Each point is reached from the start by the listed moves, each made once or not at all, plus a little noise. Say if it took an odd or an even number of moves. Then give how often each move was made.

Moves:
(1): [  8  38 -31 -35  15]
(2): [-21 -54 -11   0  12]
Start: [ 6 22 -8  3  3]
Points:
[ -6   6 -51 -35  34] -> even (1, 1)
[ 14  60 -40 -31  18] -> odd (1, 0)
[ 3 22 -7  3  3] -> even (0, 0)
[-14 -33 -19   4  16] -> odd (0, 1)

Moves:
(1): [-16   3  -1   1  -4  -5 -10  -6  -2   8   0]
(2): [ -4   6 -10   1   3  -5  -1 -10  10  -9  -7]
(3): [  4 -13 -19 -19  13   4   5  -4  10  -7  11]
(4): [ 8 14 14 -3 11  8  9 -7 -3  5  8]
(5): [ 13  36  20 -10  -5  19   7  15 -14  -1  20]
(6): [  4 -44 -25 -28  -7 -25  -3 -17  42   6 -24]
(7): [ 14  13   0   1  -5   5 -15  -3 -17  -1  -2]
(8): [ -9  20  33  18 -26 -13  -8  -2 -24  -5   8]
Start: [ 17 -18 -24  -4 -25   4  -2   3   4  -9 -16]
Points:
[ 34 -24 -48 -60 -34   2 -17 -13  23  -4 -10] -> odd (1, 0, 1, 0, 1, 1, 1, 0)
[ 34  10 -26 -41 -32   0 -14 -26  20  -3 -21] -> even (1, 1, 0, 1, 1, 1, 1, 0)
[ 27  -5 -39 -38 -42  -8 -23 -18  23  -7 -29] -> odd (1, 1, 0, 0, 1, 1, 1, 0)
[ 18 -45 -49 -30 -41 -21 -29 -23  27   2 -43] -> odd (1, 0, 0, 0, 0, 1, 1, 0)

Moves:
(1): [ -6  -8   0   8  -5   3 -13   5 -13   2  -5 -16  -8  -6 -11  22   8]
(2): [ -2  -2 -17   2   2  22  -8  -2  -3  12   0 -24   1 -17   0 -12  -1]
(3): [ -8   5  -3   9 -21   8   4 -19  17   4 -17  24 -16 -30 -11   7  16]
(4): [  8   7   6  -8 -12   8  -5  -4   3  -9   3   7   3   8  -4 -10   9]
(5): [ -3 -11  -9  -4  23 -10  -5   5   1  -1  14  12  -8  -6   3  -3  -9]
(6): [  7   3   6  12 -11  -6   1 -13  18 -13   0  26   1  19   2 -11 -10]
(7): [ -3   1   2   3  -5 -12   8   0   7 -10   1  -2 -13  -1  -7  -1  -6]
(8): [  4   0   6  10 -16   2   5  -8  11   7  -3  18  -2   0  18 -10  16]
(9): [-18  -3 -11   3  -6   1  -5  13   8   6   0  -1  -3  -4   5 -17  -1]
(10): [ -8 -18   1   3   0 -14  -4  -5  -7 -20  -6   1   0   1   2  -5  -4]
(11): [ -4   0   2  -2   4 -17  -4  -1  -5   9  11  -1  -9  -4  -6   5 -12]
(12): [-21   8   0  27 -13 -13 -15   8 -16  -5  11   2   3   7 -12   2   7]
(13): [ 10  14   5  -3   3 -16   1   6   6  -9  13  -3  15  10   7   5  -6]
(14): [ 14   9  -4   5  -7  -2   2  -5  -1  -8 -13   4   1  -2  -3  -5  -4]
Start: [ -7  -2   6  -4 -10   1 -22  -4  -9  -1  -9  -6  -6  -6   1   2  -3]
Points:
[-25  -8 -15  36 -11 -42 -57   7 -34 -39   5 -32 -16 -19 -20   5 -18] -> even (1, 1, 0, 0, 1, 0, 1, 0, 0, 1, 0, 1, 1, 1)
[-31   2 -11  22 -28 -14 -54 -15  -9 -30   8  13  -8 -31 -13 -13   9] -> odd (0, 1, 1, 1, 1, 0, 0, 0, 0, 1, 0, 1, 1, 0)
[-48   7  -2  46 -55 -49 -58  -2 -20 -21 -15   3 -24 -33 -28  15   1] -> even (1, 0, 1, 0, 0, 0, 0, 0, 1, 1, 1, 1, 1, 1)
[-24 -15 -22   7 -17  -8 -41  -4 -16  -1 -18 -29 -16 -32   0 -31 -25] -> odd (0, 1, 0, 0, 0, 0, 0, 0, 1, 1, 1, 0, 0, 1)
[-39   8   8  21 -42 -46 -42  12  -8 -48  13  -2  -1  16  -9 -23  -4] -> even (0, 0, 0, 1, 0, 0, 1, 0, 1, 1, 0, 1, 1, 0)
[ 18  12  -2   7 -44  31 -28 -24   1   2 -21  -1  -3 -17  12 -33  16] -> even (0, 1, 0, 1, 0, 0, 0, 1, 0, 0, 0, 0, 0, 1)
[ 11  37   9  39 -60 -21 -46 -23   3 -16  13  22   7  16   3 -34  -4] -> even (0, 1, 0, 1, 0, 1, 0, 1, 0, 0, 1, 1, 1, 1)

Moves:
(1): [  0  -3  -1  12 -10  -6  -1 -12  -1 -13   6   2  -3  19   6   4   8   5
   6   0  -4  -7   9 -15   2  11]
(2): [-2 -6  2  1 -2  1  1  5  1 -6  1 10 -2 12  5 -1  3  4 -6  5 -9 -2 -2  3
 -8  7]
(3): [ 14  13   8  -7  -4   7  -6   8 -19   1  -4 -11  -4  11 -10 -11   2   7
  13  -4   7   2   9  -2   1   9]
(4): [  1  14  14  -3  13   0   1   0   7   8  -7  14   5  -6   4   1 -11   4
   4   5   2   3  10  -8  18   2]
(5): [  5   8   8  -3  -6  -1  -6   1  -6   2  -3   7  -4  -4  -7   5  -7   0
  11  -2  -3 -12   5   2  -1   2]
(6): [ 4 -9 -2  2 -6 -2 -7 17  7 -3 -4 -5  8 -8 -3  4  4 -3  0 -4  8 -2 -5 -4
  1  3]
(7): [  4  -8  13   6  18   4   5   9  -1 -11 -12   2  10   1  -7  -3  -3  -5
   4   6   3  -2   0   8  -2  -7]
(8): [-4  7  0 -4 -2 -3 -2 -4 -4  4 -7  8  8 -2  4 -7 -1  3  4  6  8  3 -5  4
  0 -6]
(9): [  7  -3  -8   1   1   8  -4   7   2   0  -3   3  -6   4  12  -2 -14   0
  -4  -6  15   6  -4  -2  11  -7]
(10): [  0 -11   4  -9   3  -3  -6  -2   0  -7   9   2  -1   2  11   1  15  -4
  -3   3  13   7   9   8  -5   0]
(11): [-10  -4  -6  -2   8   8 -11   5  -7   0  -9   0  -5  -8 -13   0  -5  -6
   2  11   2  -5  -2  -3  12  14]
(12): [ -2   3  10  -7  -9  -4  12   3   1  -2   1   9 -12  11  -2 -12   5  -3
   1   5  -4 -17   8   2  -5   4]
(13): [  3   3  -2   7  -5  -5  -2   1   8  -9   3   5  13  -3  -5   5  -2   5
 -10  -2   7   8   3   1   1  -2]
(14): [ 10 -22  -5   2 -10   1   7   6   1  -9 -15  -6  -7  -3  -5  -1  -2   9
 -12  10 -12   0  -7  -2   2  -4]
(15): [ -7  -9  -5  -1 -20  -4  -6  -5  -2  -5   4 -14   0   2  -3   8  -7  -5
   3   6 -20   8  -6  11  -3  -2]
(16): [ -2  -7 -11  12  -4  -9   4   7   1   2   4  -4  -4   1  -4   5  -8  10
  -7  -1  -3  -3   0  16  -1   9]
(17): [  7  -1 -10   0   4  -8 -11   8  -4 -17   0   1  -2   3   5 -18   0  17
  -5  -6  -9 -16  -5   1  -5   3]
(18): [ -7   8  14 -20 -13  -1   2 -13  -5  -4   0  -7  -3  12  -1  10 -13  15
  16  11   1 -12  -1   2  -1  -5]
(19): [ 0 -8 -4 -2 -9  5 -4  9 -4 -1 11  4  3  5  4  7 -1  2 -1 13 -3  0 -2  3
  2 -7]
(20): [-10  -8   9   9   9  -2  -1   4   2  -2   0   2  11 -15  -4   1   0   4
  -8 -11  -2   3   4  -4  -1   2]
(21): [  3   4   2   4   5 -10  -8   1   0   5  -4  -7  -4   7  -5  -7  -6   2
  -9   9 -12  -1  -2  -3   4  -7]
(22): [ -9  -3 -13  12  20 -10   6   1   6 -13  -9  -7  -2   5   3   6  16  -3
 -15  -2 -11   6  11   0 -13  -3]
(23): [  4   1  -1   2   1   2   5   1   2   8   4   8  -4  -6  -4   2  -7   5
  15   6   9   4   7 -13  -3   0]
(24): [ -3  19   9   8 -16  11  -8  -2   0  -7   8  -2  -2 -10   5  -3  14   6
  -8   4   4   8  -4   3  -3   1]
Start: [  4   6  27   8   7 -13   3 -16  -9  11  -3  11  10  12  -1  10  -6   8
  -7  11 -12   5 -11  -9  10   6]
Points:
[ 11  -7  60  27 -38 -24 -30  17 -22 -12 -16   4 -15   5 -34   4 -10  39
  -1  46 -29  -9  22 -18  29  49] -> odd (1, 0, 1, 1, 1, 1, 0, 0, 0, 1, 1, 1, 0, 1, 1, 1, 0, 0, 0, 1, 1, 0, 1, 1)
[  8 -53  18  30   1 -31  -5   8  -2 -58 -33 -11  13  27  -2  20 -23  47
  -9  21 -36  -9  -8 -27  -1  -3] -> odd (1, 0, 0, 0, 0, 1, 1, 0, 1, 0, 0, 0, 0, 1, 1, 0, 1, 1, 0, 1, 0, 1, 1, 0)
[  6 -14  44  18  11 -18  10  25 -24 -34 -51   3   0  24 -44  13 -37  42
 -17  25 -13 -21  16  11  15  18] -> even (0, 0, 1, 0, 1, 0, 1, 0, 1, 0, 1, 1, 1, 1, 0, 1, 0, 1, 0, 1, 0, 1, 0, 0)
